Each row is a point. A path goes straight from each point to the next, and from the last back to the first. The post is the endless flat space through its rows: a point in 2 columns, a line in 3, a plane in 4, and so on, so that a path can go around it. How many times does the path go around the post? Going back the other way cancels.

Post (1 x 2):
[[-0.4  0.6]]
Path (26 x 2):
[[-5.7 -2.1]
 [-2.9  5.6]
 [ 1.3  3.0]
 [ 3.3 -1.3]
 [-1.7 -3.0]
 [-6.5  0.1]
 [-2.8  6.7]
 [ 3.3  5.0]
 [ 2.0 -2.7]
 [-1.5 -0.8]
 [-4.8  2.0]
 [-5.8 -0.1]
 [-4.2 -2.2]
 [-1.8  1.8]
 [ 0.9  2.2]
 [ 3.6 -2.0]
 [-1.4 -3.1]
 [-4.7 -0.4]
 [-0.6  2.4]
 [ 1.2  0.9]
 [ 1.3 -3.7]
 [-3.6 -3.2]
 [-2.1  1.0]
 [-0.5  4.3]
 [ 1.9  1.3]
 [-0.2 -1.3]]
Times around: 5

Post (8 x 9):
[[ 2.8  2.9  0.7  0.9 -3.6  1.9  3.0  3.1  0.3]
 [ 3.1  4.3  0.0 -1.3 -3.3  4.3  1.3  2.2  4.0]
 [-0.3 -1.8 -3.7  2.4  1.4  0.4  0.8 -1.4 -1.3]
 [-2.9  0.2 -2.0  3.2 -5.0  3.6  0.1  0.6  0.5]
 [ 0.2 -1.7 -4.0  0.8  0.6 -1.2  3.7 -4.2  0.4]
 [ 2.3  5.2 -0.1 -3.3  2.3 -0.2 -0.8  0.6  1.3]
 [ 3.4  1.4  6.0  0.9 -4.0  1.5 -2.6  1.3  0.3]
 [ 2.1  3.8 -1.7 -2.5 -1.3  0.7 -2.8  3.6 -0.5]]
Path (31 x 9):
[[ 2.7  1.7 -2.3  1.6  0.3  1.6  0.9  5.5  0.8]
 [-0.5  1.8 -5.4  1.0 -0.2  1.1  1.7  1.4  3.7]
 [ 1.6  2.2 -2.7  2.9 -4.4 -0.5 -0.8  2.2  1.5]
 [ 3.6  4.1  2.2 -0.1  0.1  0.4  2.1 -0.3  0.7]
 [-1.2  2.2  1.5 -1.0 -3.1  4.7 -2.3 -0.1 -2.9]
 [-2.5  0.1 -2.2 -2.0 -5.1 -1.1  1.8 -5.0 -0.4]
 [ 2.0  1.6 -2.2  1.5 -2.5  3.2 -1.5 -0.2 -2.6]
 [ 4.2  6.5  0.2 -0.6  5.2 -2.0  6.3  0.9 -5.5]
 [ 2.6 -1.0 -1.2  0.0 -2.5  5.3 -2.6 -0.9  0.5]
 [ 1.5  5.6  0.5 -1.6 -1.8  0.4  1.8  0.5 -0.3]
 [ 6.6 -1.2  1.2 -2.8 -4.4  4.3 -2.8  6.7 -4.6]
 [ 0.5  0.7  4.7  1.8 -6.0  6.3  0.3  4.6  3.1]
 [-3.6 -0.7 -4.2  2.6 -2.5  1.5 -3.0  2.8 -1.4]
 [ 6.4  5.0 -1.8  0.0 -1.7  3.6  4.4  1.8  9.6]
 [ 3.2 -1.9 -2.4  2.6 -4.4  5.5 -0.3 -3.4  3.8]
 [ 4.3  3.0 -0.2 -3.9 -6.3  1.6 -1.7 -0.1 -0.6]
 [-3.7  2.5 -4.3  0.6  3.6  2.9 -0.7 -2.2 -0.2]
 [ 3.1  6.4  0.1  1.5  0.2  2.8  1.4  2.7  2.3]
 [-2.8  2.0 -1.8  1.2 -2.8 -0.4 -2.7 -1.2  3.0]
 [ 0.0 -0.2  1.0  2.7 -1.8  3.1 -0.8  3.5  1.6]
 [-1.2  6.2 -0.6 -4.4  1.3  2.1  5.0  1.7  4.0]
 [ 4.4  4.6 -1.4 -3.3  0.3  5.2 -1.3  6.2 -2.0]
 [ 5.6  3.8  4.1 -0.3 -3.3  0.6 -0.8  2.2 -4.3]
 [ 7.0  8.2  8.7 -1.1 -7.2  2.7  2.2  3.3  4.4]
 [ 3.8  3.0 -3.6  0.9  2.1  1.2  2.2  4.8  1.5]
 [-0.4  3.4 -2.6  3.9 -1.6  3.5  3.4  2.1  3.7]
 [ 0.9  0.8 -0.6  4.3 -2.7  4.3 -4.0  3.6 -1.6]
 [ 4.5  3.0 -1.5 -3.5  0.1  2.7 -1.3  0.4  0.0]
 [ 2.9  1.6 -1.9 -2.6  1.0  0.7  1.4 -0.1 -0.4]
 [-6.1  5.8 -1.5 -0.9  4.4 -2.6  4.4 -0.8 -1.4]
 [ 1.6  3.6  1.9  0.2 -0.1  0.3 -0.5  2.2  0.8]]
Times around: 1
